Each row is a point. To make a cloud, some directions were put in groups of two or more. Within a group, all points are equally far from the middle, so they leave a hole (a ring in 2 directions, a hollow ball in 3). The other directions are filled evenly. Then the cloud was stretched, turned, moved and blurred a little. Count the holes, and give their numbers of directions, smallest first.
In the rows, zero is written as 128.

Cloud (13 x 2):
[[ 99 113]
 [126  80]
 [161 128]
 [147 164]
 [120 130]
 [109  35]
 [ 91  58]
 [153 106]
 [160 175]
 [161 140]
 [ 96  60]
 [152 110]
 [ 70 102]]
Holes: 0

Cloud, 21 rows:
[[116 168  83]
 [ 94 101 196]
 [143  68 172]
 [125  84 134]
 [112 154 156]
 [120 160 118]
 [102  87 138]
 [154  40 108]
 [103 179 104]
 [121 101 188]
 [155  87 132]
 [150 147 147]
 [127 173 107]
 [157 151 104]
 [129 133  76]
 [ 68 203 153]
 [138  70 188]
 [ 96 152 187]
 [ 65 194 154]
 [ 79 158 180]
 [121 163  86]]
Holes: 0

Cloud (26 x 4):
[[ 57 160 100 160]
 [104 132 162 158]
 [115 130 126  83]
 [ 81 158 116  98]
 [ 63 143  58 191]
 [111  91  84 168]
 [106  74 144  94]
 [158 127  76 187]
 [204 166  77 133]
 [ 59 137 120 122]
 [ 97  97 149 113]
 [153 124 112 120]
 [122 100 107 133]
 [ 72 111  83 193]
 [139 190 149 141]
 [104 132  69 158]
 [150  64 123 135]
 [124 131 181 165]
 [ 70 124 139 144]
 [ 89 129 154  90]
 [108 102  90 210]
 [201 101  74 121]
 [109 112 172 100]
 [108 140  33 118]
 [128  42 104 132]
 [ 93 194 135 184]]
Holes: 0

Cloud (28 x 4):
[[123  98 146 188]
 [ 81  82 202 130]
 [ 91 153  70 158]
 [105  63 178 182]
 [ 74 117 151 199]
 [ 99 161  98 147]
 [147 111 140 210]
 [124 132 162 130]
 [111 138 153 198]
 [108 121 158 184]
 [ 90 162 154 147]
 [ 95  79 138 168]
 [145 149 168 144]
 [133 112 140 209]
 [109 134  70 185]
 [ 72 116 168  92]
 [123 164 156 156]
 [ 94  94 166 163]
 [ 99  55 132 141]
 [162 160 152 130]
 [ 82 129 151 180]
 [105  70 141 148]
 [102 150 111 229]
 [102  83 179 191]
 [102 142 125  77]
 [ 82  57 140 162]
 [ 76  95 113  70]
 [121 121 105 160]]
Holes: 0

Cloud:
[[102  91  68 131  61 131]
 [107 135 107  85  52 118]
 [ 89 134  99  90 127  79]
 [170 104  63 126 170 151]
 [167 169 160  90 168 124]
 [182 163 110  73 111 190]
 [167 126 147  56  98 117]
 [139 164  69 100  77 190]
 [150 109 175 166  70 135]
 [ 96  78  78 174  97 125]
 [203 121 152 154 113 111]
 [110 117 177  85 142 128]
 [134 197  95 187 130 131]
 [139  97  93 145  45 105]
 [117 137 134 182  74  88]
 [155 147  65  96  73  89]
 [151 132  65 184 146  88]
 [144 140 173 120 169  95]
 [134 109 187 161 123 183]
 [116 129 200 118 126 172]
 [200 135 126 163 119 186]
 [162  86  81  93 152  98]
 [130 120 141  72  66 185]
 [124 146 124 173 189 172]
 [121 101  90 182 107  70]
 [126 171 160 146  76  88]
 [160  64 158 143 100 140]
 [137 137 203 106 117 122]
 [165 190 107  83  96 183]
 [123 211 122 130  99 180]
 [130 183 164 153  94 195]
 [140 118 152 175  56 118]
 [185 180 128  69 113 150]
 [121 126  30 132 123 170]
 [151  78 118 151 143 203]
 [155 150 162  81 161 106]
 [ 95 122 162 149 166 175]
 [162 169  59  95  85 116]
 [195 112 117  84  83 115]
 [175  91  92  87 151 109]
 [ 87  86  69 101  99 118]
 [180 104  87 156 175 129]
 [162 164 129  73 119 208]
 [118 132  65 116  64 186]
 [136  75 125  67 128 120]
 [126 149  68  85 154  90]
 [159  60 152 142 114 128]
 [184  83 106 138 155 103]]
Holes: 3 (2, 2, 2)

Cloud (52 x 6):
[[131 139 137 198 135 197]
 [130 153  93 127  87 229]
 [ 84 145 121  17 108 112]
 [145 116 113  49 105 156]
 [153 127  92 193  70 187]
 [134 168 109 112  83 106]
 [150 104 146  86 140 158]
 [103 125 118  97 105 209]
 [122 168 103 198  95 182]
 [168 133 132  64 117 134]
 [197 138 113 210 143 150]
 [125  81  83 140 148 151]
 [120 197 115 127  78 180]
 [124 143 166  99  96 163]
 [ 76 134  86 114 157 124]
 [175  70 172  98 133 105]
 [196 123 111 142  85 139]
 [165 148  73 135 103 173]
 [ 84  79 164  72 141  62]
 [130 165 112 175  97 126]
 [117 201 112 123  92 166]
 [102 119  88  84  72 208]
 [140 138  73 104 110 123]
 [178 143 159 115 145  80]
 [139  87 137 179 214  87]
 [137 157 119 142  90 100]
 [144  73 141  59  83 138]
 [102 168 140 105 164 131]
 [139 134  83 180 120 217]
 [156 105 135 192 175 174]
 [ 55 127  94  68  97 147]
 [101 102 175  57 120  71]
 [162 174 145 140 147 103]
 [139 119 116 201 148 203]
 [ 89 101 110  94 187 105]
 [110  59 128  81  76 141]
 [ 95 142  82 110 102 113]
 [ 74 140 109  58 156 124]
 [137  58 156  96 154 131]
 [184 116 150 214 104 157]
 [114  66 130 121 151 165]
 [ 78 154  82  66  87 135]
 [114  91 117 102 137 185]
 [ 74 117  99  71  76 119]
 [134 165  96  60 119 138]
 [183 142 114 148 120  95]
 [ 74 159 104 106 157 146]
 [137 143 165 107  81 106]
 [142  70 115 189  98 145]
 [139 174 109 173  65 183]
 [175  88 108 138  73 137]
 [ 94 137 110  18 102 100]]
Holes: 2 (2, 4)
